Every row gives one point. Before rounding, the points of a table are all equally far from one centre. They may lie mostly on one side of it. Write the centre, to within rounding.
In the rows, 128 means zero.

Points (5 x 2):
[[ 92  67]
 [118 152]
 [136  85]
 [ 91 156]
 [101 157]]
Centre: [ 99 112]

Points, 12 rows:
[[133 144  75 125 114  72 161 149 164]
 [180 141 112  86 100  98 166 150 150]
 [165 150  87 126 126  94 167 166 194]
 [150 132  77  91  74 106 143 151 180]
 [144 172  81 115  97 123 169 148 163]
 [156 139  79 151 109 110 186 168 167]
 [167 159 110 115  96 127 138 118 183]
 [167 138  74 111 106 113 174 138 124]
 [161  93  69 110  78 111 140 175 169]
 [156 156  77  83 111 127 155 149 175]
 [172 124  71 131 100 103 178 137 149]
 [168 125  58 146 108 126 170 143 154]]
Centre: [150 127 103 125 115 119 132 161 152]

Points (30 x 24):
[[173 156 142 124 169 135  75 116 173  68 103  95 124 114 149 130  91  95
  193 189 120 118  91  87]
 [200 116 174 147 132 136 157 112 186  98  90  92 169 132 136 111 126 120
  170 187  78 134  88 111]
 [144 172 149  97 142 135 121 104 177  82 102  98 128 116 122 102 139 142
  170 118  77  85  59  90]
 [210 160 120 100 150 151 118 138 190 116  94 111 141 113 122 129  99 151
  191 193 110 118  75 114]
 [175 167 204 116 122 149 121 153 144 106  67 113 124  98 141 134  86 158
  151 185  96 110  82 110]
 [160 148 127 106 162 155 114 137 108 122 131 153 124  64 110 133  96 159
  151 129 133 120 119  76]
 [155 128 154 154  94 133 145 124 141 100 103 204 156  60 125 147 103 122
  164 180  99 145 107  71]
 [142 146 175  94  92 186 123 102 161  98 102 110 125 121 129 137 134 182
  157 120 108 188  71  69]
 [207  75 169 137 112 145  95 146 165  88  97  98 119 103 123  76 121 120
  177 172 153 142 101 110]
 [161 172 127 129 121  68 106 145 146  58 104 165 110  58 113 109  92 188
  129 160 110 154  86 103]
 [147 104 144 186 137 123 148 162 119  78  33 158 123  86 143 110  97 124
  100 179 121 154  84  90]
 [158 112 129 132 124 143 119 103 148 108  87 149 127  83 140 113  86 162
   70 147  87 176  59 114]
 [144 137 187 124 157 130  69 107 177 110  94 152  91 144 130 162 173 137
  149 190  98 128  78 129]
 [155 131 152 141 116 114 106 107 150 107 120 116 146 115 129 127 149 178
  162 123  37 151 125 101]
 [124 171 174 141  99 153 140 126 173 107  76 146 115  57 104 132 153 188
  148 141  84 141  68 108]
 [199 124 104 125 139 110 107 163 167 117 110 133 122 107 117 138  86 134
  207 181 110 111  80 141]
 [138 159 176 122 112 131 103 152 203 120 106 143 151  91 139 147  80 120
  159 152  56 150  90  83]
 [160 119 164 135 133 147 156 122 223  81 109 162 103 111 113 161 139 113
  172 147  96 155 147 128]
 [163 138 101 116 139 113 126 130 224 110 114 163 117 134  98  88 144 126
  152 204  74 152  95 126]
 [143 160 163 139 129 122 115 111 144 111  84 136 148  88 109  96 103 108
  140 138  70 115  38  79]
 [117 145 190 151 135 107 100 163 199  58  74 139 134 127 103 108 136 159
   74 192 136 177 107 121]
 [185 159 148 127 139 130 153 103 120  98  75 133  64 108 163 105 143 120
  124 157 104 163 106  44]
 [171 158 137 123 129 118  93 142 190 106  60 113  98  90 147 173 102 151
  209 149  97 135  77 105]
 [168 100 138 143  95  93 118 109 126 111  86 149 102  96 127 129  93 167
  126 172 119  76  86 105]
 [171 166 104 166  95 144 141  94 170 108  75 148 132 140 137 151  84 153
  112 171  80 131  99  76]
 [155 144 155 136 126  90 103 130 201  90  86 115 112  83 110 136  74 142
  169 207 111 112 115  90]
 [169 116 136 153 123 116 110 147 113  90 131 135 111  66 117 124 102 113
  189 179 109 116  29  83]
 [179 138 143 121 121 104 122 113 128 135  42 144  99  97 119 161  94 153
  107 165 107 138 103  90]
 [148 117 154 124 157 127 102 129 126 123  64 142 116  94  94 169 104 132
  173 122  88 164  78  89]
 [157 112 146 141 131 124 114 148 167 128  56 113 162  85 161  77  94 129
  147 152 104 115 121 145]]
Centre: [141 140 130 135 121 124 128 149 159  89 110 129 129 119 142 131 142 133
 137 156 136 149  87 103]
